Each row of a before or after table is a point. One or more steps were done to the points. Then noise was added and the rows were shuffled. The steps act on columns, c1 being the first. Write out the steps. A step turns or swaps two columns, mirrors them in a line or flattens them onto one, adds a multiple of one to another, or multiplies or shifts one. Angles are multiples of 10 degrees, from the lower column toward the higher: turns from -170 to 170, lines from 10 to 170 but not 90. Use the fewest steps. Two steps may share a column if one is a turn and the other turns, adds or multiplies; they go together, in the order done. Otherwise the lowest column goes first.

Before, 10 rows:
[[ 15  50]
 [-22  59]
 [ 16  -2]
 [-17 -21]
 [-55  -4]
 [-36 -29]
 [-45  -7]
 [ 16  22]
 [ 16  46]
 [-25   3]]
After:
[[-44 -28]
 [ 38 -25]
 [-10  11]
 [-22 -59]
 [-42 -25]
 [ 27   5]
 [-27  -7]
 [ 45 -32]
 [ 47   0]
 [ 16 -20]]
Steps: turn c1 and c2 by 140 degrees

Before:
[[ 47 -47  40  47  -2   0]
 [-10  12  -6  34 -43 -37]
 [-36  11 -14  15  -6  47]
 [ 48  28   4 -24 -38  30]
 [ 17 -49  19 -12  42 -39]
 [ -8 -41  58 -13  -3  45]
 [ 12 -22 -15  40 -40 -34]
 [  5 -36 -23  35  -3  -5]
 [ 31 -54  60 -34 -31  30]]
After:
[[-33  10 -12  15   0  49]
 [ 10 -24 -17  41 -16 -35]
 [  5 -35 -25  35  -1  -5]
 [-10  11  -8  33 -17 -38]
 [ 15 -48  19 -11  15 -38]
 [ 50 -46  43  49  -1   2]
 [ 30 -54  61 -33 -13  28]
 [ -7 -41  59 -13   1  43]
 [ 51  26   4 -26 -15  29]]
Steps: multiply c5 by 0.4

Before (10 x 9):
[[-20 -22  23 -22 -29   1  17  -5  30]
 [  8 -26  49  10 -17  27  -8  43  22]
 [ 30 -27  -5   6  -6 -43  10   5   9]
 [-33 -20  14 -31  12  19 -28 -36 -22]
 [  2  14  -5 -24 -18  17 -15  13   7]
 [ 10  13  38  33 -15  40  -6 -42 -34]
 [ 16 -18  60 -15 -11 -19  35  22  -4]
 [ -6  -2 -18  -7  31  -2  10   2  21]
 [-29  16  10  47  -4  20 -17 -20 -59]
 [-22  44   0  27  11   1 -47 -42 -13]]
After:
[[-22 -17   3 -38  10  40 -47  30 -11]
 [  8 -18  47  44 -17 -36  -7   2  22]
 [ 18  25  59  17 -12 -11  32 -18  -4]
 [-31 -24   7 -11  -4   9 -18  48 -59]
 [ -7   1 -20   1  30  -1  10  -8  20]
 [  5 -20  -4   9 -18   6 -15 -26   7]
 [-19   5  21  -8 -28 -20  17 -21  30]
 [-35 -10  14 -41  11 -26 -27 -22 -23]
 [ 31  48  -2   6  -6 -10   8   3   8]
 [  8 -44  39 -35 -17  -1  -5  37 -35]]
Steps: turn c2 and c6 by 110 degrees; mirror c4 and c8 in the line at 40 degrees

Before:
[[-11  16 -28 -14   5   2   6  16   7  13  -8 -16   4   7]
 [-15   2  18   2  12  -2   2 -22   2   4  -5  -2   2  -5]
 [-13 -26   7   2   7   4   9 -19  14  10   6   3  -6   1]
 [-14   9   7   2 -24  -4   7  11 -14 -11  -2   4 -10  -9]
 [-21  11   2   2  10   8 -15  -5  24 -36  -7   3   3  -4]
 [-20  15 -16   7  10  15  10  20 -15   2  -6   7   1  -6]
 [ -2  16  15  -5  -3  11   9 -20   7  -8  -9  -6 -15   1]
 [ -6  14   6   3  11   6   2 -12 -11 -14  60  -2   4   6]
 [ -8  18   3  -2  -3  11   4 -20  -2  18   1  17   0   1]
 [  6  18  10  -2   3 -32  11  -2  -9 -24  -8  -1 -38   0]
 [-16  -5  19   6 -15  14 -11  -4  33   1 -11 -11   4  40]
 [-12  13 -19   3   2  16 -31  -2 -15 -25  -9 -10   3  29]]
After (12 x 14):
[[ -2  17  17   3  -5  13   3 -20   7  -7  -3   1 -15  -6]
 [-13 -26  10  -8   2   0   7 -19  13  10   7   1  -6   3]
 [-16  -5  14  14   6  18 -17  -4  32   1  -2  40   4 -11]
 [-21  11  -3 -11   2  10 -15  -5  24 -36  -2  -5   3   3]
 [ -6  13   6 -11   3 -25  -1 -12 -11 -14  55   6   4  -2]
 [-14  10   8  24   2  -2   4  10 -14 -11  -4  -9 -11   4]
 [  6  18  13  -3  -2 -23   7  -2  -9 -24 -23   0 -38   0]
 [-12  13 -29  -2   3  18 -22  -2 -15 -25   1  28   3 -10]
 [-15   2  18 -12   1   1  -4 -22   2   4  -6  -5   2  -1]
 [-20  15 -12 -10   7  16  15  20 -15   2   2  -6   2   7]
 [ -8  18   4   3  -2   9   2 -21  -2  17   7   1   0  17]
 [-11  17 -24  -5 -15   6  14  16   7  13  -6   7   4 -16]]
Steps: turn c3 and c7 by -20 degrees; turn c4 and c5 by 90 degrees; turn c6 and c11 by 30 degrees; swap c12 and c14

Before:
[[  1  -1 -12   4  18  -1  19   8  14   1   3 -15  40  15   4  -8  -1   5
    8   6]
 [ -8 -26  18   5  -1   3  -5   0  12  -2  11 -15 -26 -16   1 -39  11   9
   -3  -7]
 [ 15  13   3   8   9   5  -5 -12 -54  -8   3  -6 -23  10  13   6   3   5
   20   3]
 [ 15  16  -7   6  -7 -27  -9   5  13  14  22 -17 -16  -9   7  10   8   7
    0   5]
 [ 10   3 -10  -1  -9   5  -8  -5  -5  29   6 -14 -31  22   3   2  23  29
    5   1]
 [  8  14   8   7   6 -13  -3  -2  -5  -3  14 -17  12  18 -50   3   6  10
   -3 -20]
 [ 15 -29  -7   7   3  -2   7 -10 -13  10   5  32 -31  22 -13   5   2   4
   -2 -28]
 [ 13  16  10   5   4   2 -13   2  -5   5   4 -15 -23 -50 -37  10  13   1
    6  -8]
 [ -2  10  12   1  -7   3 -10  -2 -17   3  16  28 -26   8   2  -5  -2   1
   21  -5]
 [-47  -2  -1 -32   5   0 -10   1   4  -7   6 -16   0  18   4  10   9  12
   18   7]
 [ 17 -11  37   4  -5   3  -9 -11  11  -6  19 -11 -23  20  13   1   3  -1
   16  -6]]
After, 11 rows:
[[-47  -2  -3 -32   2   0 -10   2   4  10   5  14   9  -8  -6  10   9  12
   18  10]
 [ 15  13   1   8  -5   6  -6 -12 -54   6   4  13 -14  -5   6   6   3   5
   20  20]
 [ 17 -11  28   4  12   3  -9 -11  11   6  30  17 -25  -7   2   0   3  -1
   16   6]
 [  1  -1 -12   4 -12  -1  19   8  14   2  -2  12  38  -9  -9  -8  -1   5
    8 -16]
 [  8  13   3   7   0 -13  -3  -2  -5  18  16 -28 -16  -7 -41   3   5  10
   -3 -39]
 [ -2  10   6   1   9   3 -10  -1 -17 -11  19 -16 -26  -2  20  -5  -2   1
   21   9]
 [ 15 -29  -8   7   5  -2   7 -10 -13 -15   3 -30 -60  -9  11   5   2   4
   -2 -23]
 [ 13  16   7   5 -20   2 -13   2  -5   7   8 -18 -29  19 -35  10  13   1
    6   3]
 [ 10   3 -11  -1  16   5  -8  -5  -5 -24   2  11 -22  -7 -18   2  23  29
    5  21]
 [ -8 -26  14   5  -4   3  -5  -1  11   6  16  11 -29   6  -9 -39  11  10
   -4   6]
 [ 15  16 -14   6   3 -27  -9   5  13 -10  18  17  -6   5 -13  10   8   7
    0  18]]
Steps: turn c3 and c11 by 20 degrees; turn c5 and c14 by -160 degrees; multiply c14 by 0.4; turn c12 and c15 by -130 degrees; turn c10 and c15 by -160 degrees; multiply c20 by 2; turn c13 and c20 by -40 degrees
